Rows are points. The ring and each string are closed loops that go straight from each point to the next, and from the last back to the first. Before rounding, they use only three directions, however many columns there are. How many times does the string pass through the ring? Passing back the other way cancels.
In the rows, 128 means zero.

Ring (10 x 3)
[[ 83 166 156]
 [ 83 182 152]
 [ 98 185 135]
 [115 178 111]
 [130 162  88]
 [140 146  78]
 [146 131  82]
 [143 125 103]
 [125 132 126]
 [ 94 154 150]]
String (33 x 3)
[[ 58 182 107]
 [ 76 195 117]
 [120 193 136]
 [148 187 150]
 [133 172 140]
 [ 88 171 124]
 [ 37 188 131]
 [ 66 173 124]
 [118 163 139]
 [131 165 166]
 [115 169 187]
 [ 49 175 170]
 [ 44 171 148]
 [ 75 163 128]
 [107 157 135]
 [133 151 172]
 [107 157 188]
 [ 46 170 161]
 [ 44 172 146]
 [ 78 164 121]
 [120 159 135]
 [127 173 181]
 [ 97 188 183]
 [ 69 196 165]
 [133 188 173]
 [132 174 145]
 [103 171 125]
 [ 59 176 111]
 [ 79 191 120]
 [134 192 129]
 [146 183 127]
 [141 172 124]
 [100 169 115]]
Times through: 0
String (29 x 3)
[[141 143 176]
 [132 152 150]
 [ 87 162 126]
 [ 49 172 135]
 [ 33 182 160]
 [ 61 179 174]
 [ 92 173 178]
 [120 163 166]
 [111 158 132]
 [103 158 123]
 [ 63 163 127]
 [ 46 161 133]
 [101 139 154]
 [145 125 150]
 [156 131 134]
 [121 144 119]
 [ 93 148 109]
 [ 88 138  99]
 [137 119  98]
 [201 100 103]
 [174 121 110]
 [142 135 111]
 [103 145 106]
 [ 76 142  99]
 [136 118 116]
 [164 114 134]
 [137 120 144]
 [ 85 140 141]
 [117 140 162]]
Times through: 4

Ring (10 x 9)
[[156  87  98 190 137 104 163 133  95]
 [180  92 103 176 110 115 145 130  71]
 [202 116 120 141  91 135 123 124  70]
 [200 142 144 108  84 153 111 123  92]
 [179 154 164  94  85 161 113 128 120]
 [139 153 178  97  99 160 130 140 155]
 [114 144 172 115 122 148 149 144 173]
 [107 134 155 136 146 132 162 142 177]
 [116 115 124 167 166 111 173 136 160]
 [135  97 104 186 159 102 172 134 127]]
String (28 x 9)
[[171  63 105 195  77 116 149 145  40]
 [159 101 129 158  95 130 144 139  90]
 [173 123 127 141 117 131 137 127 107]
 [176  93 135 153  57 141 130 144  57]
 [218 121 132 124  59 150 106 125  51]
 [249 160 131  91  84 156  89 103  71]
 [203 155 133 107 118 144 115 112 113]
 [162 129 142 131 107 140 136 133 118]
 [146 120 168 123  65 156 131 149 108]
 [158 155 199  75  45 183 108 146 124]
 [154 168 197  69  71 179 111 139 148]
 [166 180 172  75 119 162 117 122 165]
 [166 154 142 113 136 140 133 121 147]
 [116 120 169 132  94 147 149 153 141]
 [ 80 130 194 119  97 155 157 164 178]
 [ 78 143 186 118 131 148 163 155 203]
 [115 154 154 121 168 133 158 132 198]
 [162 149 128 128 160 127 143 118 154]
 [133 118 140 148 125 129 154 140 136]
 [ 91  99 140 174 142 117 180 153 157]
 [ 96 100 118 187 175 101 188 143 165]
 [131 113  97 183 197  94 179 124 157]
 [156 122 103 164 173 107 160 120 138]
 [153 116 121 157 137 120 153 130 123]
 [143 105 129 161 118 124 154 139 114]
 [175 123 108 154 149 116 146 119 116]
 [182  91  84 189 141 101 154 122  79]
 [182  62  81 210 106 100 155 134  40]]
Times through: 3

Ring (9 x 14)
[[138 119 107 129 113 132 183 141 125 116 111 148 110 163]
 [129 128 113 130 126 127 155 130 132 119 120 146 122 137]
 [116 140 122 129 140 119 123 117 144 124 132 144 131 108]
 [101 144 136 124 156 112  81 102 149 134 153 132 137  83]
 [ 99 137 143 120 161 113  66 100 142 141 165 121 135  86]
 [106 124 141 117 152 118  85 109 132 142 162 117 124 111]
 [114 121 132 117 137 120 122 121 132 136 147 126 113 133]
 [127 120 116 120 117 123 172 136 132 124 122 142 102 158]
 [138 117 106 125 108 129 195 144 127 117 108 149 101 171]]
String (23 x 14)
[[112 118 138 119 148 123  93 114 125 140 159 117 124 122]
 [113 131 127 120 136 117 128 119 141 131 139 136 117 122]
 [113 129 126 118 132 115 137 122 142 131 137 137 110 129]
 [121 119 127 121 133 124 131 125 127 132 140 129 115 138]
 [127 112 122 119 123 127 155 134 122 130 133 131 105 159]
 [127 116 122 122 127 127 147 131 124 128 133 133 111 150]
 [125 130 112 123 117 119 176 133 142 120 115 151 106 146]
 [124 124 120 124 127 124 148 128 132 125 129 139 114 140]
 [136 110 115 125 120 134 163 138 115 124 125 135 110 165]
 [148 108 102 129 104 138 203 151 114 113 104 148 103 185]
 [143 123  98 131 103 130 210 147 131 108  96 160 106 169]
 [148 114 102 134 110 139 191 147 115 111 104 150 114 172]
 [130 117 120 128 132 132 136 129 119 126 133 132 123 143]
 [127 119 123 128 136 131 125 125 120 127 137 131 127 135]
 [120 140 118 133 138 122 128 119 141 120 127 147 134 109]
 [115 135 127 129 147 122 104 113 136 128 142 135 135 105]
 [115 130 128 125 142 121 114 117 135 130 142 133 127 116]
 [104 150 128 125 147 109 108 107 157 128 139 144 131  88]
 [ 89 159 141 124 166 102  62  91 165 136 159 136 144  55]
 [104 143 132 123 149 111 101 108 150 132 147 136 129  94]
 [111 130 132 122 146 119 104 113 137 134 148 129 126 111]
 [100 124 150 118 165 119  51 100 128 148 177 107 135  95]
 [101 118 152 115 165 121  48 102 123 151 181 102 132 101]]
Times through: 0
String (28 x 14)
[[122 129 115 119 117 117 175 132 144 123 119 148 101 147]
 [121 124 123 123 132 123 137 125 131 128 135 135 116 136]
 [128 112 123 122 128 130 141 131 118 130 136 128 113 153]
 [142 110 106 123 103 132 204 149 121 118 108 146  95 185]
 [148 118  92 126  87 129 249 159 133 106  84 166  87 195]
 [131 130 106 126 111 121 193 138 142 115 106 157 104 153]
 [125 127 117 125 125 123 155 129 135 123 124 143 114 140]
 [132 114 118 126 125 132 151 134 119 124 128 135 116 153]
 [144 109 108 130 115 139 176 144 111 117 115 141 114 171]
 [145 113 105 133 115 139 178 143 114 114 110 145 117 167]
 [127 119 122 127 133 130 133 127 122 127 135 132 122 139]
 [121 131 120 126 132 121 140 124 138 124 129 142 121 127]
 [119 144 115 130 131 117 147 121 150 118 120 154 125 113]
 [114 149 119 132 140 115 125 114 153 120 127 152 135  96]
 [109 146 127 130 150 116 100 108 148 126 140 141 139  88]
 [115 127 131 125 146 124 101 115 130 133 148 127 130 115]
 [114 132 129 124 143 120 112 115 137 131 143 133 126 113]
 [ 98 151 134 124 155 107  89 101 158 132 149 139 135  77]
 [ 90 153 144 122 167 105  58  92 159 139 164 129 142  61]
 [ 91 137 154 119 176 113  29  90 140 149 182 110 145  68]
 [ 91 141 149 118 169 109  49  93 148 146 174 118 138  72]
 [104 139 133 120 147 112 104 109 148 134 147 134 124 100]
 [116 127 128 122 139 121 120 119 135 131 142 132 121 123]
 [112 115 140 118 151 125  85 114 120 142 163 112 125 122]
 [115 124 131 120 141 121 114 118 131 134 147 127 120 125]
 [113 129 128 119 136 117 128 120 140 132 140 134 115 124]
 [113 126 127 115 130 114 142 123 142 133 138 135 105 135]
 [119 125 120 115 119 116 168 131 142 128 127 141  97 150]]
Times through: 0
